Each row is a point. Before rounding, the points of a table are all equally far from one centre. They may lie mostly on one side of it. Where is the centre, to within rounding?

Points (10 x 3):
0.060 -0.048 0.004

-0.002 -0.085 0.009

0.014 0.024 -0.006

0.001 -0.040 0.041

-0.039 -0.039 0.018

0.000 -0.070 0.029

-0.004 -0.048 0.039

-0.013 0.010 0.016

-0.008 -0.089 -0.026

-0.045 -0.058 -0.012
Centre: 0.007 -0.033 -0.016

Points (16 x 9):
0.049 -0.044 -0.080 0.002 0.060 -0.001 -0.022 0.040 0.021

0.021 -0.005 -0.013 0.027 0.041 0.066 0.063 0.039 0.011

0.007 -0.098 -0.029 0.024 -0.027 0.011 0.018 0.012 -0.022

-0.029 -0.045 -0.070 -0.055 -0.008 -0.004 -0.023 -0.009 0.030

0.011 -0.069 -0.074 0.027 -0.028 0.014 -0.010 -0.001 -0.027

0.021 -0.014 0.002 0.067 0.004 0.034 0.015 0.057 0.001

0.020 -0.083 -0.047 -0.045 0.044 0.054 0.015 0.040 0.056

0.000 -0.034 0.004 0.066 0.048 -0.020 0.019 0.030 0.046

0.015 0.026 -0.025 -0.011 0.045 0.064 -0.052 0.010 0.068

0.028 -0.006 -0.044 -0.037 0.029 -0.003 0.042 0.042 0.044

-0.021 -0.034 -0.046 0.015 -0.034 -0.009 0.037 0.018 0.047

-0.010 -0.051 -0.051 0.013 0.073 -0.026 0.030 -0.025 -0.011

0.032 -0.011 0.050 0.012 0.004 0.086 0.019 -0.004 0.007

-0.061 -0.034 -0.055 0.034 0.023 0.012 0.007 -0.045 0.049

0.041 -0.077 -0.043 -0.002 0.034 -0.029 0.040 0.010 0.035

-0.034 -0.003 -0.051 0.037 0.014 0.031 -0.016 0.067 0.028
Centre: 0.005 -0.037 -0.017 0.003 0.026 0.032 -0.009 -0.003 0.018

Points (25 x 18):
-0.008 -0.005 -0.008 0.079 0.041 0.026 -0.019 0.094 -0.071 -0.034 0.001
 0.038 -0.005 0.023 0.050 -0.018 -0.020 -0.023

-0.011 0.002 0.006 0.071 0.060 0.007 0.015 0.039 -0.037 -0.059 0.008
 0.037 0.000 0.019 -0.006 -0.044 -0.033 -0.038

0.008 -0.028 -0.005 0.079 0.052 0.043 0.011 0.065 -0.062 -0.021 0.031
 0.039 -0.055 0.030 0.017 -0.027 -0.013 -0.028

0.029 -0.016 0.013 0.072 0.045 0.032 0.015 0.057 -0.043 -0.052 0.040
 0.046 -0.001 0.047 0.009 0.017 -0.015 -0.024

0.024 -0.010 0.012 0.050 0.050 0.088 0.001 0.078 -0.035 -0.068 -0.002
 0.011 0.000 0.019 -0.002 0.003 -0.029 -0.033

0.010 -0.014 -0.026 0.076 0.039 0.033 0.031 0.065 -0.077 -0.060 0.021
 0.030 -0.031 0.016 0.003 -0.009 -0.005 -0.022

0.022 -0.002 0.019 0.067 0.034 0.035 0.014 0.059 -0.071 -0.055 0.003
 0.048 -0.002 0.022 -0.030 -0.008 -0.001 -0.052

-0.031 -0.005 -0.004 0.071 0.048 0.029 -0.006 0.067 -0.018 -0.042 0.004
 0.043 0.015 0.036 0.016 -0.033 -0.035 -0.038

0.002 0.006 0.012 0.105 -0.005 0.052 -0.004 0.070 -0.030 -0.035 0.018
 0.043 -0.019 -0.019 0.001 -0.026 -0.030 -0.024

0.042 -0.006 -0.017 0.057 0.062 0.032 0.016 0.062 -0.071 -0.047 0.027
 0.026 -0.022 0.034 -0.001 -0.007 -0.011 -0.020

-0.003 0.009 -0.001 0.070 0.062 0.030 -0.007 0.067 -0.048 -0.048 0.002
 0.051 0.008 0.012 0.003 0.010 -0.001 -0.054

0.026 0.008 -0.013 0.081 0.040 0.039 0.004 0.070 -0.057 -0.044 0.016
 0.062 -0.019 0.025 0.009 -0.047 -0.012 -0.013

0.015 -0.049 0.007 0.064 0.039 0.042 0.005 0.045 -0.045 -0.053 0.007
 0.055 -0.011 0.013 -0.017 -0.002 -0.021 -0.039

0.012 -0.040 0.022 0.060 0.022 0.035 -0.003 0.083 -0.046 -0.065 -0.019
 0.047 0.011 0.035 -0.030 -0.018 0.029 -0.020

-0.005 -0.014 0.017 0.060 0.052 0.058 -0.007 0.062 -0.065 -0.064 0.000
 0.054 0.008 -0.002 0.003 -0.019 -0.024 -0.023

-0.001 -0.011 0.007 0.079 0.026 0.035 -0.006 0.081 -0.083 -0.057 0.006
 0.020 0.010 0.000 -0.034 -0.010 -0.014 -0.008

0.006 -0.003 0.002 0.100 0.088 0.021 0.005 0.059 -0.057 -0.052 0.005
 0.035 -0.008 0.011 -0.007 0.007 -0.005 -0.012

0.023 0.010 -0.014 0.046 0.042 0.023 -0.002 0.053 -0.046 -0.053 0.007
 0.047 -0.015 0.023 -0.010 -0.031 -0.018 -0.059

0.015 -0.033 -0.001 0.076 0.002 0.036 -0.015 0.045 -0.052 -0.053 0.012
 0.060 -0.033 0.003 -0.021 0.007 -0.033 -0.017

0.029 -0.025 0.010 0.069 0.045 0.049 0.015 0.039 -0.076 -0.045 0.019
 0.060 -0.024 0.031 0.000 -0.026 -0.016 -0.015

0.034 0.019 0.008 0.104 0.046 0.021 -0.004 0.068 -0.039 -0.049 0.013
 0.012 -0.004 0.041 0.018 -0.021 -0.012 -0.055

0.027 -0.015 0.016 0.082 0.028 0.020 0.003 0.075 -0.058 -0.022 0.001
 0.038 -0.035 0.019 0.006 -0.060 -0.026 -0.045

-0.006 -0.006 -0.016 0.085 0.055 0.027 -0.012 0.073 -0.071 -0.035 0.011
 0.026 -0.014 -0.007 -0.019 -0.042 -0.015 -0.006

0.017 -0.004 -0.002 0.062 0.024 0.029 -0.023 0.096 -0.029 -0.022 0.010
 0.057 0.003 0.018 -0.015 -0.014 -0.034 -0.020

0.020 -0.029 0.014 0.079 0.051 0.005 -0.026 0.053 -0.048 0.007 0.023
 0.043 -0.003 0.033 -0.006 -0.019 -0.004 -0.029
Centre: 0.001 0.003 0.021 0.057 0.020 0.032 -0.003 0.043 -0.029 -0.028 -0.022
 0.004 -0.028 0.025 0.012 -0.006 0.004 0.003
